Each row is a point. To make a cloud, some directions were put in groups of two or more. Within a group, all points are equally far from the middle, so they leave a hole (a ring in 2 directions, a hollow ball in 3). The other directions are filled evenly. Then the cloud was stretched, turned, moved and blurred a little. Count the holes, and give their numbers of directions, smallest first.
In the rows, zero is written as 128.

Cloud (15 x 2):
[[111  71]
 [142  88]
 [128 165]
 [129 124]
 [112 136]
 [138 135]
 [144 151]
 [106 147]
 [121  88]
 [152 153]
 [ 94 118]
 [ 93  72]
 [101  85]
 [ 97  82]
 [146 169]]
Holes: 0

Cloud:
[[ 54 127 152]
 [ 70 108  85]
 [ 85 133 121]
 [145 129 178]
 [106  87 160]
 [ 93 112  93]
 [104 113 149]
 [ 83 120 142]
 [ 94 103 147]
 [139 166 141]
 [117 112  96]
 [ 95 115 142]
 [131 118 105]
 [154 131 160]
 [172 132 168]
 [126 141  86]
 [173 118 112]
 [ 81 112  92]
 [138 128 185]
 [101 129 162]
 [132 135 117]]
Holes: 0

Cloud:
[[172 145 176 142 109 104]
 [141 153 177  92 108 177]
 [182  95 164 141 153 137]
 [111 135 138 129 101 105]
 [138  68 140 124 100 149]
 [ 98 128 126 129 153  64]
 [169 148 124 132  98 109]
 [162  83 103 119 127 142]
 [109 157 132  88 192 150]
 [ 96  91 138 133 136 106]
 [186  81 157  88 108 107]
 [154 124 130 157 120 157]
 [193 155 150 126  91 126]
 [117 129 118 125 136  63]
 [140  96 137 149 117 166]
 [121 159 114  77 131 143]
 [176 130 125 130 147  96]
 [136 110  97 139  88 110]
 [ 72 137 143 151 166 137]
 [108 114 155 129 102 113]
 [105 136 133 143 160  55]
 [166 161 155 115 158 178]
 [189 105 130 178 104 124]
 [107 166 131 161 143 105]
 [134  53 130 105 136 115]
 [157  66  94 147  90  93]
 [130 152 113 164 136  99]
 [107  95 162 150 133 100]
 [100 142 173 124 162 118]
 [143 152 112 166 134 128]
 [134 163 116  99 110 136]
 [171  66 141 140 108  91]
 [116 121 149  98 189 159]
 [ 95 115 142 117 172  93]
 [ 66 139 162 142 162 157]
 [140 109 118 131 102 148]
 [113  93 163 148 131  87]
 [ 94 126 119 107 145 129]
 [120  67 135 132 154  73]
 [132 117 116 144 173 131]
 [180 179 139 117 118 110]
 [129  88 107 132 118 127]
 [126 146 112 178 147  96]
 [125 106 101 118 108 115]
 [173  81 124 149 117 112]
 [166 177 111 136 120  80]
 [ 94 108 123 135 188 127]
 [ 91 108 111 128 116  82]
 [ 99  66 121  95 128 111]
 [165 117 164 106 161 135]
 [217 148 147 125 114 124]
 [120 119 109 142 105 155]
 [ 94  86 129 103 176 104]
 [208 109 130 105 104 108]]
Holes: 0

Cloud, 77 rows:
[[136 168 187 140 105 126 112 132]
 [144 147  88 179 149 114 145 110]
 [ 92 137 157 150 134  87 170 119]
 [106 104 155 141 102 111 165 160]
 [ 95 178 133 105 183 167 146  92]
 [148 110 134  80 169 161 130 145]
 [167 147 149 126 168  88 110 146]
 [132 156 131  99 105 107 107 141]
 [153  96 108 161 180 109 155 143]
 [123 138 115  82 130  71 155 118]
 [134 148 117 138 137  81  97 125]
 [118  66 150 141 117 110 119 103]
 [115  62 144 146  95 186 159 117]
 [114 162 122 134 106 159 123 139]
 [120  74 169 126 153 152 143 119]
 [134 143  90 122 178  96 151 140]
 [152 177 121 127 187 123 134 110]
 [109 144 136 134 173 140  80 111]
 [120  69 136 164 132 175 131 159]
 [119 114  93 132 176 138 173 132]
 [153 122 140  77 115  96 147 124]
 [184 124 123 142 121 117 153 160]
 [170 126 147 177 126  89 151 141]
 [ 98 107  84 106 142 165 125 116]
 [147 157 108 150 193 121 132  79]
 [ 95 141 163  91 119 106 127 154]
 [137 153 140 168 199 120 155 119]
 [130 131 153  90  81 185 120  94]
 [139 149 164 104 173 138 127  79]
 [122  86  93 145 118 172 145  99]
 [ 95 150 159  88 156  79 145 113]
 [136 154  97 128 165  73 160 141]
 [155 144 120 121 152 159 108 107]
 [150  70 110 133 154 148 169 124]
 [137 135 113 176 118  98 200 144]
 [116 140  80 196 146 146 157  91]
 [128  85 156 129 142  74 159 128]
 [138 147 134 156 155 162 104  94]
 [154 168 171 100  90 123 112 131]
 [103 139 148 160 189 105 111 134]
 [131 134 132 114 211 118 132 129]
 [133  83 128 182 116 163 154 164]
 [137  72 143 178 133 179 133 142]
 [151 137 143 125 134 138 171 177]
 [119 173 151 177 181 149 124  93]
 [106 138 100 140 111 143 161 155]
 [155  70 105 124 141 150 162 117]
 [147 136 135 116  92 126 184 168]
 [132 114 136 139 130  73 183 148]
 [142 191 175 100 118 108 132 101]
 [110  95 157 151 108 115 120 168]
 [156 157 151 173 156 108 178 144]
 [101 164 140  91 120 134 184  99]
 [103 124 110  73 139 162 128  99]
 [111 119 144 181 156 167 136 123]
 [139  91 130 128 175 140 155 164]
 [129 115 177 126 153 128 119  87]
 [ 98 111 126 161 166 131 151 154]
 [129 132 103 176 176  92 179 139]
 [127 151 174  85 156 130 131  90]
 [127 143 120 201 148  91 138 116]
 [150 134 106 167 195  87 139 117]
 [155 155 146 138 192 107 131 136]
 [125 100 118 189 166 119 122 125]
 [105 117 110  96 140 176 166 112]
 [146 138 175  98 154 136 147  95]
 [148 171 125 106 136  83 131 135]
 [112 125 133 176 161 117 104 126]
 [102 128 113  86  90 105 137 123]
 [155 150 178 101 132 124 162 101]
 [ 97  83 154 143 102 126 144 112]
 [157 103 169 145 125  78 154 136]
 [138 117 131  99 129 204 167 137]
 [ 96 191 174 115 130 102 130 106]
 [148 142 136 146 154 119 178 162]
 [125 187 148 172 199 111 135 105]
 [124 133 159 148 102  98 117 102]]
Holes: 2 (2, 4)

Cloud:
[[102 102 122  94 185 151 138 115 157]
 [ 89 146  99 104 131 172 129 146 138]
 [ 86 114 120 125 174 159  86 126 115]
 [154 106  95 149 122  81 135 131 130]
 [144 184 137 109  78 146 123  97 123]
 [ 99 109  91 123 185 161  80 148 145]
 [140 160 146 138 110  53 152 132  78]
 [118 103 121 112 143 127 142 116 198]
 [128 118 134 138 119 190 106 128 165]
 [ 66 174  81 124 164 141 133 154  91]
 [167  99 121 118 147 109 156 135  95]
 [107 142 110 121 122 127  98 114  94]
 [151 119 171 160 118  71  98 101 114]
 [131 158 138 164 143 148 145  67 107]
 [109 115 118 131 128  76 119 126 152]
 [119 102 146 127 150  65 108 121 150]
 [122 149 150 163 106  69 112 120 106]
 [115 123 127 105 152  81 121  63 107]
 [132 134 158 103 198 135 160 102 124]
 [ 99 108  29 132 113 117 123 162  95]
 [117 101 124  93 180 134 115 185 129]
 [104 146 135 103 204 115 129 130 205]
 [ 58 145 132 113 136 110 150 107 116]
 [142 150  86 122 137 194 103 103 140]
 [124 116  67 108 143 141 118 134 169]
 [139 125 126 147 164 124 140  99 113]
 [146 134 153 132 135 136 102 133  91]
 [127 113 112 134  76 133 115 104  92]
 [101 149 124 101 198 180  85 125 139]
 [ 83 115 147  84 186 149 116 129  90]
 [ 99 102  89 133 166  99 108 157  98]
 [148 116 168 103 170 155 114 116 138]
 [111 140  83 105 129 166 119 119 131]
 [146 109 142 152 165 124  86 149 136]
 [114 126 123 122 183  97 163 103  76]
 [ 70  67 147 125 199  80 127 125 126]
 [146 147  84 111  98  95 136 109 133]
 [164 143 135 149 158 148 122 117  92]
 [ 93  95  84 166 149 175 167 131 170]
 [122 117 109 126 168 187 139 150  79]
 [ 97 119  84 126 147  99 107 117  91]
 [150 143  81 147  77 115 156 158  91]
 [101 139 131  86 196 109 165 153 124]
 [107 184 100 124 128 124 133 126 125]
 [110 168 145 127 134 100 170 100 110]
 [ 65 122  99 125 160 120 157 127 129]
 [144 105 135 159  98 166 117 125 130]
 [109 129 156  63 185 129 116 130 164]
 [155 146 103 144  71 138 152 142 113]
 [ 79 148  86 115 134 144 114 127 152]
 [148  81 140  99 129 120 104 118 154]
 [131 113 146 106 182 217 128 104 147]
 [138 120 150 116 159  81 121 107 100]
 [118  98 171 130 190 118 158 145 109]
 [102 111 101 116 143  96 103 141 123]
 [ 81 103 123 133 173 160 110 139 158]
 [150 179 133  89 144 202 135  88 110]
 [139 139  97 124 118 122 134 166  50]
 [114 132 107 104 101 143 133 111 168]
 [131 117  93 183  90 180 111 115  78]
 [114 159 123 165 127 123 107  85 161]
 [135  97 114 157 133 106 145 130 112]
 [ 55 137 118 125 194 158 135 130 161]
 [136 136  84 120  86  86 114 124 147]
 [123 147 179 148 162 129 147 135 164]
 [113 128 127 127 149 161 100 133 153]
 [115  99 105 134 163 143 125 168 134]
 [136 128  79 118 150 129 133 123 151]
 [123 142 141  93 173 192 139 127 168]
 [ 69 128  70 124 179 161 117 133 146]
 [ 75 114 141  86 183 129 117 108  84]
 [ 92 127 106 170 157 136 132  81 110]
 [130 135 124 142 124 213 104 135  96]
 [126 101 134 150 138 188 159 130 127]
 [128 123 117 150 131  88 115 137 158]
 [ 99  91  65  81 174 162 133 118 128]
 [ 61 117  77 107 146 177 143 135 177]
 [142 136  74 127 112  99 135 124 153]
 [110 125 121 122 160 194 103 162 134]
 [120 126 197 108 140  79 144 147 116]
 [120 117 163 139 140 161 167  68  85]
 [ 93 147 111 139 106 159 136 154  87]
 [141 151 155 163 100 117 140 110  80]
 [ 79  89 104 153 158 112 117 129 118]
 [ 90 139 158  91 175  94 136 118  58]
 [120 183 128  92 183 149 132 117  71]
 [146 154 149 104 132 142 125 152 106]
 [124 134  94 134  99  86 116 112 139]
 [137 113 116 153 155  71 103 127  86]
 [118 139 102 131 124 155 135  93 107]]
Holes: 0

Cloud (106 x 9):
[[135  79  94  89  97 137 146 111 119]
 [148  46 112 144 102 132 127  85 146]
 [136 135  85 128 141  98 111 117 105]
 [125  98 112  69 167 125 131 114 148]
 [128  92 113  93 133 119  76  69 159]
 [ 85 127 126 136 178 148 123 111 140]
 [106 107 155 131 181 128  90 131 177]
 [115 140 112 119 102 128 149 142 165]
 [173 122  99 139 115  73 103  85 135]
 [143  93 167 126 130  81 139  96 146]
 [ 80 111 148  93 157  99 165 112 143]
 [121 110 125 133 188 169 122  79 127]
 [149 108 117 142  97 168 110 120 112]
 [ 63 107 125 107 139 121 129 146 188]
 [136 129 125 104 103 129  78  84 153]
 [ 98 114 165  74 137 129 134 115 139]
 [111 148 144 134 186 109 116  98 188]
 [149 107 166  86 193 130 140 112 130]
 [142 107 165 115 129  92 117  79 144]
 [ 68 111 100 113 112 126  98 126 164]
 [ 94 114 169 138 167 157 125  89 127]
 [148 130 152 155 146 172 148  90 110]
 [143  88 109 123 115  99 145  96 175]
 [135  82 137 152 103 120 142  82 161]
 [157  61 110 118 109 123 137  98 161]
 [ 98 104 143  70 189 115 146 120 155]
 [ 97 102  98 152 110 120  96  95 167]
 [110 157 143 119 149  98 149 128 110]
 [108  76 157 102 176 163 196 142 152]
 [ 64 124  97 107 119 124 120 129 149]
 [137  68 141 154 155 121  87  94 161]
 [ 95 106 166 137 151 181 148 143 130]
 [171 112 142 115 193 102 120  86 150]
 [157 118 141 133 133  96  65  78 146]
 [134 138  82 130 104 133 122  76 117]
 [ 89 108  94 149  87 150 122 114 133]
 [135  95 136 156 148  81 113  90 115]
 [155 110  83 143  82 106 148 133 128]
 [123 182 137 121 151 154 124  95 135]
 [160 133  81 138  98 119 131 139 102]
 [177 113 100 154 140 112 107  85 166]
 [117  80 163 157 141  99 165 106 117]
 [174  95 142 125 122  94 136  98 130]
 [150 120 146 157 193 176 129 104 145]
 [ 92  98 188  88 186 125 145 138 186]
 [150  94  92 102 136 128 144 142 143]
 [109  79 144 129 186 136  97  81 167]
 [126  79  94 159 106  83 104  86 130]
 [116 122  74 143  84 110 107 118  91]
 [132  90 125 109 104 116  85  77 120]
 [120 159  93 118  93 119 138 114 114]
 [116  63 111 114 138 156  92  95 137]
 [115  44 140 128  95 113 152 148 129]
 [131  96 120 119 172 105 139 101  96]
 [108  89 105 126 136 183 110 120 161]
 [ 64  89 137 102 146 165 113 111 169]
 [114  85 107 100  97  67 128 114 163]
 [101 116 100 140 114  96 128 122 183]
 [137 146 113 114 178 185 104 110 152]
 [152 133 117 133 189 151 151 100 103]
 [124  98 131 137 135 150 184  97 137]
 [ 80 109 174 136 152 156 129 129 145]
 [103  83 135 141 128 141 148 167 106]
 [101  44  96 110 130 136 161 130 131]
 [108 100 127  85 182 152 157 143 105]
 [152 119 136 118 114 123 113  66 113]
 [105  95 181  99 189  99 157 106 167]
 [ 96 150  88 101 107 116 131 117 132]
 [104 139 133 125 122 118 103  66 141]
 [114 158 128 100 121 163 123 124 155]
 [139 172 143 140 144 103 124 128 129]
 [160 107 143 126 163 171 116 135 136]
 [114 120 152 145 161 168 150  83 102]
 [147 116 110 120 124  99 113 155 154]
 [123 106 149 148 122 105 174 109 150]
 [123  88 129 147 149  84 138 109 101]
 [ 93 142 137  85 147 173 108 100 150]
 [167  91 112 104 111 130 101  81 137]
 [121  99 157 137 194 193 131 105 154]
 [123 102 132 148 160 144 127  85 190]
 [134 156 144 138 183 131 154 119 166]
 [110  62 120 112 122 156 182 101 131]
 [ 98  68 182 104 192 135 153 142 177]
 [159  81 139 162 134 145 101 109 146]
 [107 155 128 110 112 101 146 134 116]
 [ 77  52 132 110  92 111 166 122 124]
 [ 97 101 123 118 144 179 115  76 145]
 [ 89 145 140  95 127 110 153 141 119]
 [136  64  95 135  99 115 119  74  98]
 [113 107 130 119 149 101 160 111 185]
 [138  70 148 148 135 115  85 108 164]
 [102 120  78  99  89 136 150 131 108]
 [141 127 134 116 158 168 143 157 106]
 [ 85  75 179 119 153 168 150 135 133]
 [132  42 119 131  98 145 123  98 154]
 [115  57 155 131 180 137 179 119 108]
 [ 73  73 159 116 129 128 182 155 110]
 [146 105 157  90 201 170 128 119 173]
 [ 72 126 175 114 165 141 113 121 175]
 [134 138 112 110 169  98 127  91 170]
 [136 140 118 130 124  76 127 130 103]
 [127 132  91 111 126  86 117  86 155]
 [178 105 105 141 147 156  95  80 149]
 [126 119 132 165 106  68 125 113 127]
 [114  68 130 136 130 151 127 156 119]
 [182 108 112 127 138 103 130  93 103]]
Holes: 3 (3, 3, 3)

Cloud:
[[160  84 161 156 154 109 141 163 115]
 [145 137 134 169 154 123 148 142 152]
 [174 119 177 119 137  75 168 133 159]
 [140 159 154 105 138 123 172 117  94]
 [135 101 117  97 195 150 172 101 168]
 [113 115 114 159 112  56 155 109 151]
 [154  98 153 149  60  94 138 155 136]
 [124 141  86 128  99  88 171  72 159]
 [139 140 144 146 123  45 150 119 154]
 [114 116 105 178 105  87 140 107 146]
 [155 112 173 121 153  93 166 140 179]
 [165 175 146 107 125 127 177 135 149]
 [147 101 184 133 153 110 152 143 167]
 [153 147 135 147  90  65 114 101 166]
 [144 157 130 182  82  68 156 117 147]
 [ 97 118 104 121 131 101 136 147 123]
 [ 82  65 129 121 169 110 159 104 150]
 [ 95  98 151 121  92 103 162 167 147]
 [152 131 120  70 186 157 121 163 153]
 [180  83 148 107 159 129 133 159  96]
 [152 116 116  86 172 128 185 114 188]
 [174 150  89 109 104 115 177 130 175]
 [ 99 157  87 138 105 174 163 100 161]
 [ 85  94 123 157 158 115 188  95 148]
 [151 167 106  91 147 113 132  94 136]
 [ 94  90 148  87 105  87 170 117 133]
 [ 92 151 121 139 106 178 150 111 138]
 [ 82 128 159  71 164 139 151 108 150]
 [169 173 101 127 127 131 133  99 131]
 [ 96  93 152 147 153 141 153  92 136]
 [156 102 169 120 106 141 106 156 148]
 [138 136 123 150 129 118 122 137 189]
 [156 127 101 128  94  62 140 124 173]
 [147 131 140  92 199 113 156 165 116]
 [158  97 144  85 172 153  94 166 105]
 [130  99 131 157 130 170 168 114 141]
 [172 125  99 140 102  68 176 150 156]
 [132 151 121 174 135 133 142 129 152]
 [118 159 114 122 122  77 133  95 147]
 [103 124 117 111  91 100 130 120 112]
 [168 178 127 133 137 146 143 124 103]
 [ 99 167 121 139  92 153 144 106 162]
 [148 192 122 145  79 113 154  81 153]
 [147 127  99 120 130 115 147 153 195]
 [170 129 175 136  84 127 129 114 132]
 [148 109 104 168 124 114 123 137 150]
 [163 124 183 111 156 144 125 120  79]
 [161 147 121 142 152 111 101 152 150]
 [ 95 100 191  89 152 122 161 126 140]
 [133 117 106 157 120 129 144  82 130]
 [144 124 210 113 133  94 140 128  97]
 [118 165 109 121 137 179 147 102 153]
 [ 92 175 104 141  63 106 179  76 165]
 [182 132 131 130 105 104 111  98 142]
 [ 81 136 130  83 166 124 148 110 172]
 [167 145 134 106 159 128 137 173 176]
 [ 96  72 163 109 159 120  97 135 141]
 [ 85 129 176 108 176 131 127 131 130]
 [103 108 108 101 145 114 188  83 194]
 [163  82 142  97 153 160 130 148 152]
 [122 160 144 144 136 161 128 122 102]
 [170  94 122 153 145 147 141 142 125]
 [ 85  91 148 138 101  86 139 121 103]
 [180 128 155 107 139 146 103 156  85]
 [165 124 159 126 135  57 174 132 159]
 [138  90 118 109  73 106 142 133 127]
 [162 129 172 101 115 157 142 148 126]
 [179 175 127 122 112 126 167  93 164]
 [117 156 125 161 124 134 142 130 167]
 [162 137 132 142 167  88 155 160 135]
 [164 133 147 116 108 128 147  82 160]
 [106  89 155 127 141 141  95 118 125]
 [146 148 113 152  80  57 150 135 168]
 [150 157 150 128 169 137 163 138 167]
 [106  83 166 147 127 130 107 139 142]
 [160 140 140 145 163  81 159 149 134]
 [125 104 153 119 178 153 131  87 145]
 [ 75 149 131 145 116 125 175 120 164]
 [143 137 122  95 164  72 164 142 137]
 [129 183 161 110 132  80 151  92 145]
 [131 149 113  86 142  80 133 116 143]
 [140  96 143 104 133 162 118 112 156]
 [193 150 168 138 121  84 152 134 163]
 [160 116 138 162  52 122 153 122 120]
 [109 126 129  98  75 120 125 124 148]
 [105  96 168 115 102  80 131 104 170]
 [ 95  66 100 116 157 108 163 121 183]
 [105 137 119  94 112  76 156 123 136]
 [192 120 147  93 140 110 149 105 140]
 [117  80 162 102 121  67 173 125 133]
 [146  90 166 111 156 121 182 138 161]
 [110  79 152  65 144 122 119 139 160]
 [137 138 107 161 135 116 140 161 144]
 [131 101 123 134 124  84 117  99 143]]
Holes: 3 (2, 2, 4)
